Each row of a before or after table is a point. The points were changed in one or more steps. Then noise was added and the rows were shuffled. The steps act on columns, c1 being the first. What was done? A step turns or swaps two columns, mirrors them in a line or flattens them onto one, adds a multiple of one to another, or multiplies or shifts one. Angles are multiples of 10 degrees, from the lower column toward the higher: turns from -170 to 170, lines from 10 to 170 but not 90. Use the fewest steps. Two steps may share a column if one is a turn and the other turns, adds or multiplies; they go together, in the order done. Otherwise the lowest column goes first.

Before (12 x 3):
[[-0.15  0.00  0.47]
 [ 0.16  0.26 -0.35]
 [ 0.48 -0.05  0.35]
 [-0.19  0.05 -0.07]
 [ 0.18  0.07  0.26]
 [-0.25  0.05 -0.18]
 [ 0.60 -0.27 -0.21]
 [-0.33 -0.09  0.13]
 [ 0.21 -0.06 -0.08]
 [-0.29  0.40 -0.51]
 [-0.02 -0.18  0.00]
 [ 0.05  0.36  0.04]]
After:
[[-0.29  0.00  0.45]
 [-0.16  0.06 -0.05]
 [ 0.13  0.11  0.28]
 [ 0.05  0.54  0.05]
 [ 0.39 -0.05  0.34]
 [ 0.67 -0.44 -0.19]
 [ 0.29  0.38 -0.36]
 [ 0.21 -0.09 -0.06]
 [-0.15  0.62 -0.51]
 [-0.22  0.09 -0.16]
 [-0.01 -0.29  0.02]
 [-0.37 -0.17  0.13]]
Steps: add -0.3 times c3 to c1; multiply c2 by 1.6

Before:
[[-0.19 -0.11 -0.28 -0.29  0.55 -0.06]
 [ 0.25 -0.10 -0.18  0.13  0.84  0.02]
 [ 0.11 -0.10 -1.03  0.12 -0.13  0.07]
 [ 0.07 -0.09  0.06 -0.06 -0.22  0.22]
 [-0.09 -0.10 -0.01  0.15 -0.22  0.00]
 [ 0.25 -0.05 -0.25  0.15 -0.21 -0.17]
 [ 0.18  0.37  0.00  0.17 -0.07  0.01]
 [-0.11 -0.03  0.08  0.05 -0.38 -0.07]
 [ 0.27 -0.10 -0.05 -0.84 -0.34 -0.12]]
After:
[[-0.11  0.01  0.09 -0.06 -0.39 -0.07]
 [ 0.18  0.24  0.01  0.28 -0.07 -0.17]
 [ 0.24 -0.12 -0.17  0.00  0.84 -0.13]
 [-0.19  0.01 -0.28 -0.19  0.53  0.25]
 [-0.09 -0.12 -0.01 -0.02 -0.22 -0.15]
 [ 0.07 -0.19  0.06  0.09 -0.22  0.14]
 [ 0.11 -0.15 -1.03  0.02 -0.13 -0.09]
 [ 0.25  0.03 -0.25 -0.11 -0.19 -0.19]
 [ 0.26  0.18 -0.04 -0.38 -0.33  0.75]]
Steps: turn c4 and c6 by -70 degrees; turn c2 and c4 by 40 degrees

Before, 11 rows:
[[-0.34 -0.60 -0.32 -0.50 -0.16  0.27 -0.21  0.12 -0.18]
 [ 0.32  0.26 -0.20  0.27  0.32 -0.05 -0.02  0.12 -0.48]
 [-0.40  0.02  0.33 -0.24 -0.40 -0.31  0.23  0.17  0.41]
 [ 0.15  0.16 -0.04 -0.04 -0.02  0.31  0.16 -0.29  0.31]
 [ 0.42 -0.14 -0.06  0.15  0.04  0.17 -0.18  0.20 -0.38]
 [-0.19  0.26 -0.26 -0.47  0.41 -0.24  0.13 -0.51  0.30]
 [-0.07 -0.53  0.25  0.41 -0.46  0.14  0.05 -0.25 -0.10]
 [ 0.40  0.23  0.30 -0.45 -0.27 -0.09 -0.13  0.02  0.09]
 [ 0.16  0.04  0.54  0.21  0.15 -0.23 -0.04  0.24  0.17]
 [-0.38 -0.03  0.41 -0.29 -0.28  0.06 -0.48  0.19  0.14]
 [-0.45  0.07  0.38 -0.08  0.44  0.13  0.18 -0.08 -0.14]]
After (11 x 9):
[[ 0.58 -0.61 -0.31 -0.25 -0.15  0.12 -0.20  0.11 -0.17]
 [-0.35  0.26 -0.21  0.07  0.33 -0.22 -0.06  0.12 -0.45]
 [ 0.16  0.01  0.34 -0.01 -0.38  0.55  0.24  0.19  0.41]
 [-0.26 -0.15 -0.08 -0.12  0.03 -0.44 -0.19  0.22 -0.36]
 [ 0.47 -0.01  0.35 -0.06 -0.23  0.27 -0.52  0.24  0.17]
 [-0.30  0.04  0.49  0.13  0.16  0.01 -0.10  0.27  0.15]
 [-0.12  0.22  0.31 -0.62 -0.26 -0.05 -0.14 -0.01  0.08]
 [ 0.41  0.08  0.37  0.14  0.43  0.16  0.21 -0.10 -0.15]
 [ 0.19  0.21 -0.25 -0.34  0.40  0.41  0.13 -0.49  0.30]
 [ 0.06  0.21 -0.08 -0.12  0.00 -0.28  0.15 -0.32  0.28]
 [ 0.01 -0.46  0.29  0.39 -0.45 -0.21  0.03 -0.24 -0.07]]
Steps: turn c1 and c4 by -30 degrees; turn c1 and c6 by -140 degrees

Before, 13 rows:
[[-0.10  0.02 -0.22  0.20 -0.31  0.19 -0.15  0.39 -0.05  0.29 -0.06 -0.14]
 [ 0.41  0.27  0.18  0.18  0.01  0.29 -0.10  0.06  0.01 -0.13 -0.12 -0.36]
 [ 0.21 -0.36 -0.63 -0.09 -0.34  0.14 -0.19 -0.25 -0.45  0.23 -0.04 -0.46]
 [-0.21 -0.02  0.32 -0.32 -0.23  0.56 -0.08 -0.08 -0.37 -0.01 -0.25  0.77]
 [ 0.07 -0.02 -0.13 -0.25 -0.12 -0.08 -0.41  0.00 -0.32 -0.33  0.53  0.22]
 [ 0.08 -0.06 -0.11 -0.21  0.19  0.41 -0.23  0.14 -0.70 -0.53  0.22 -0.31]
 [-0.16  0.02  0.23  0.23 -0.04 -0.06 -0.29 -0.58  0.13 -0.15  0.02 -0.39]
 [ 0.11  0.31 -0.15  0.02  0.35  0.02 -0.35 -0.05  0.20  0.10 -0.41 -0.15]
 [-0.21  0.37  0.63 -0.37 -0.23 -0.31 -0.18 -0.33  0.05  0.23  0.21 -0.26]
 [-0.02 -0.24  0.41  0.11 -0.13 -0.08  0.01  0.10  0.32  0.33  0.00 -0.15]
 [-0.09  0.15 -0.49 -0.06  0.25  0.23 -0.28 -0.11  0.39  0.21  0.41  0.26]
 [ 0.06  0.24 -0.32 -0.17 -0.17 -0.20  0.22  0.33  0.13 -0.08  0.05 -0.34]
 [ 0.11 -0.17 -0.23  0.23 -0.10 -0.13  0.16  0.23 -0.68  0.12  0.58 -0.11]]
After:
[[ 0.03 -0.12 -0.32 -0.23 -0.15 -0.17  0.17  0.52  0.11  0.04  0.06 -0.38]
 [ 0.08 -0.13  0.04  0.24  0.17  0.49 -0.11  0.22 -0.66  0.56  0.17 -0.33]
 [-0.14 -0.12 -0.21  0.23 -0.28  0.16 -0.10  0.60  0.04 -0.33 -0.04 -0.13]
 [ 0.38  0.13  0.10  0.15  0.00  0.31 -0.03  0.15  0.18  0.17 -0.14 -0.41]
 [ 0.20 -0.80 -0.05  0.11 -0.32  0.12 -0.08 -0.44 -0.45 -0.20 -0.09 -0.46]
 [ 0.17 -0.36  0.00  0.49 -0.12 -0.02  0.06  0.36 -0.46 -0.14  0.59 -0.11]
 [ 0.07  0.00 -0.28 -0.05  0.37 -0.04 -0.25 -0.02  0.21 -0.09 -0.41 -0.07]
 [-0.24  0.82  0.03 -0.35 -0.27 -0.25 -0.14 -0.48 -0.16 -0.21  0.25 -0.26]
 [-0.11 -0.22 -0.46 -0.27  0.23  0.25 -0.27 -0.22  0.29 -0.20  0.42  0.23]
 [ 0.08 -0.13 -0.05 -0.08 -0.11 -0.01 -0.31 -0.05 -0.40  0.30  0.58  0.21]
 [ 0.01  0.24  0.43 -0.09 -0.13 -0.07  0.05  0.16  0.26 -0.31  0.00 -0.16]
 [-0.10  0.24  0.01  0.10 -0.04 -0.06 -0.24 -0.92  0.18  0.16  0.06 -0.38]
 [-0.20  0.36  0.13 -0.11 -0.16  0.51 -0.07 -0.13 -0.53  0.04 -0.36  0.81]]
Steps: add -0.7 times c1 to c2; turn c2 and c3 by -50 degrees; turn c4 and c9 by 30 degrees; turn c6 and c11 by -10 degrees; multiply c7 by 0.7; multiply c8 by 1.6; multiply c10 by -1
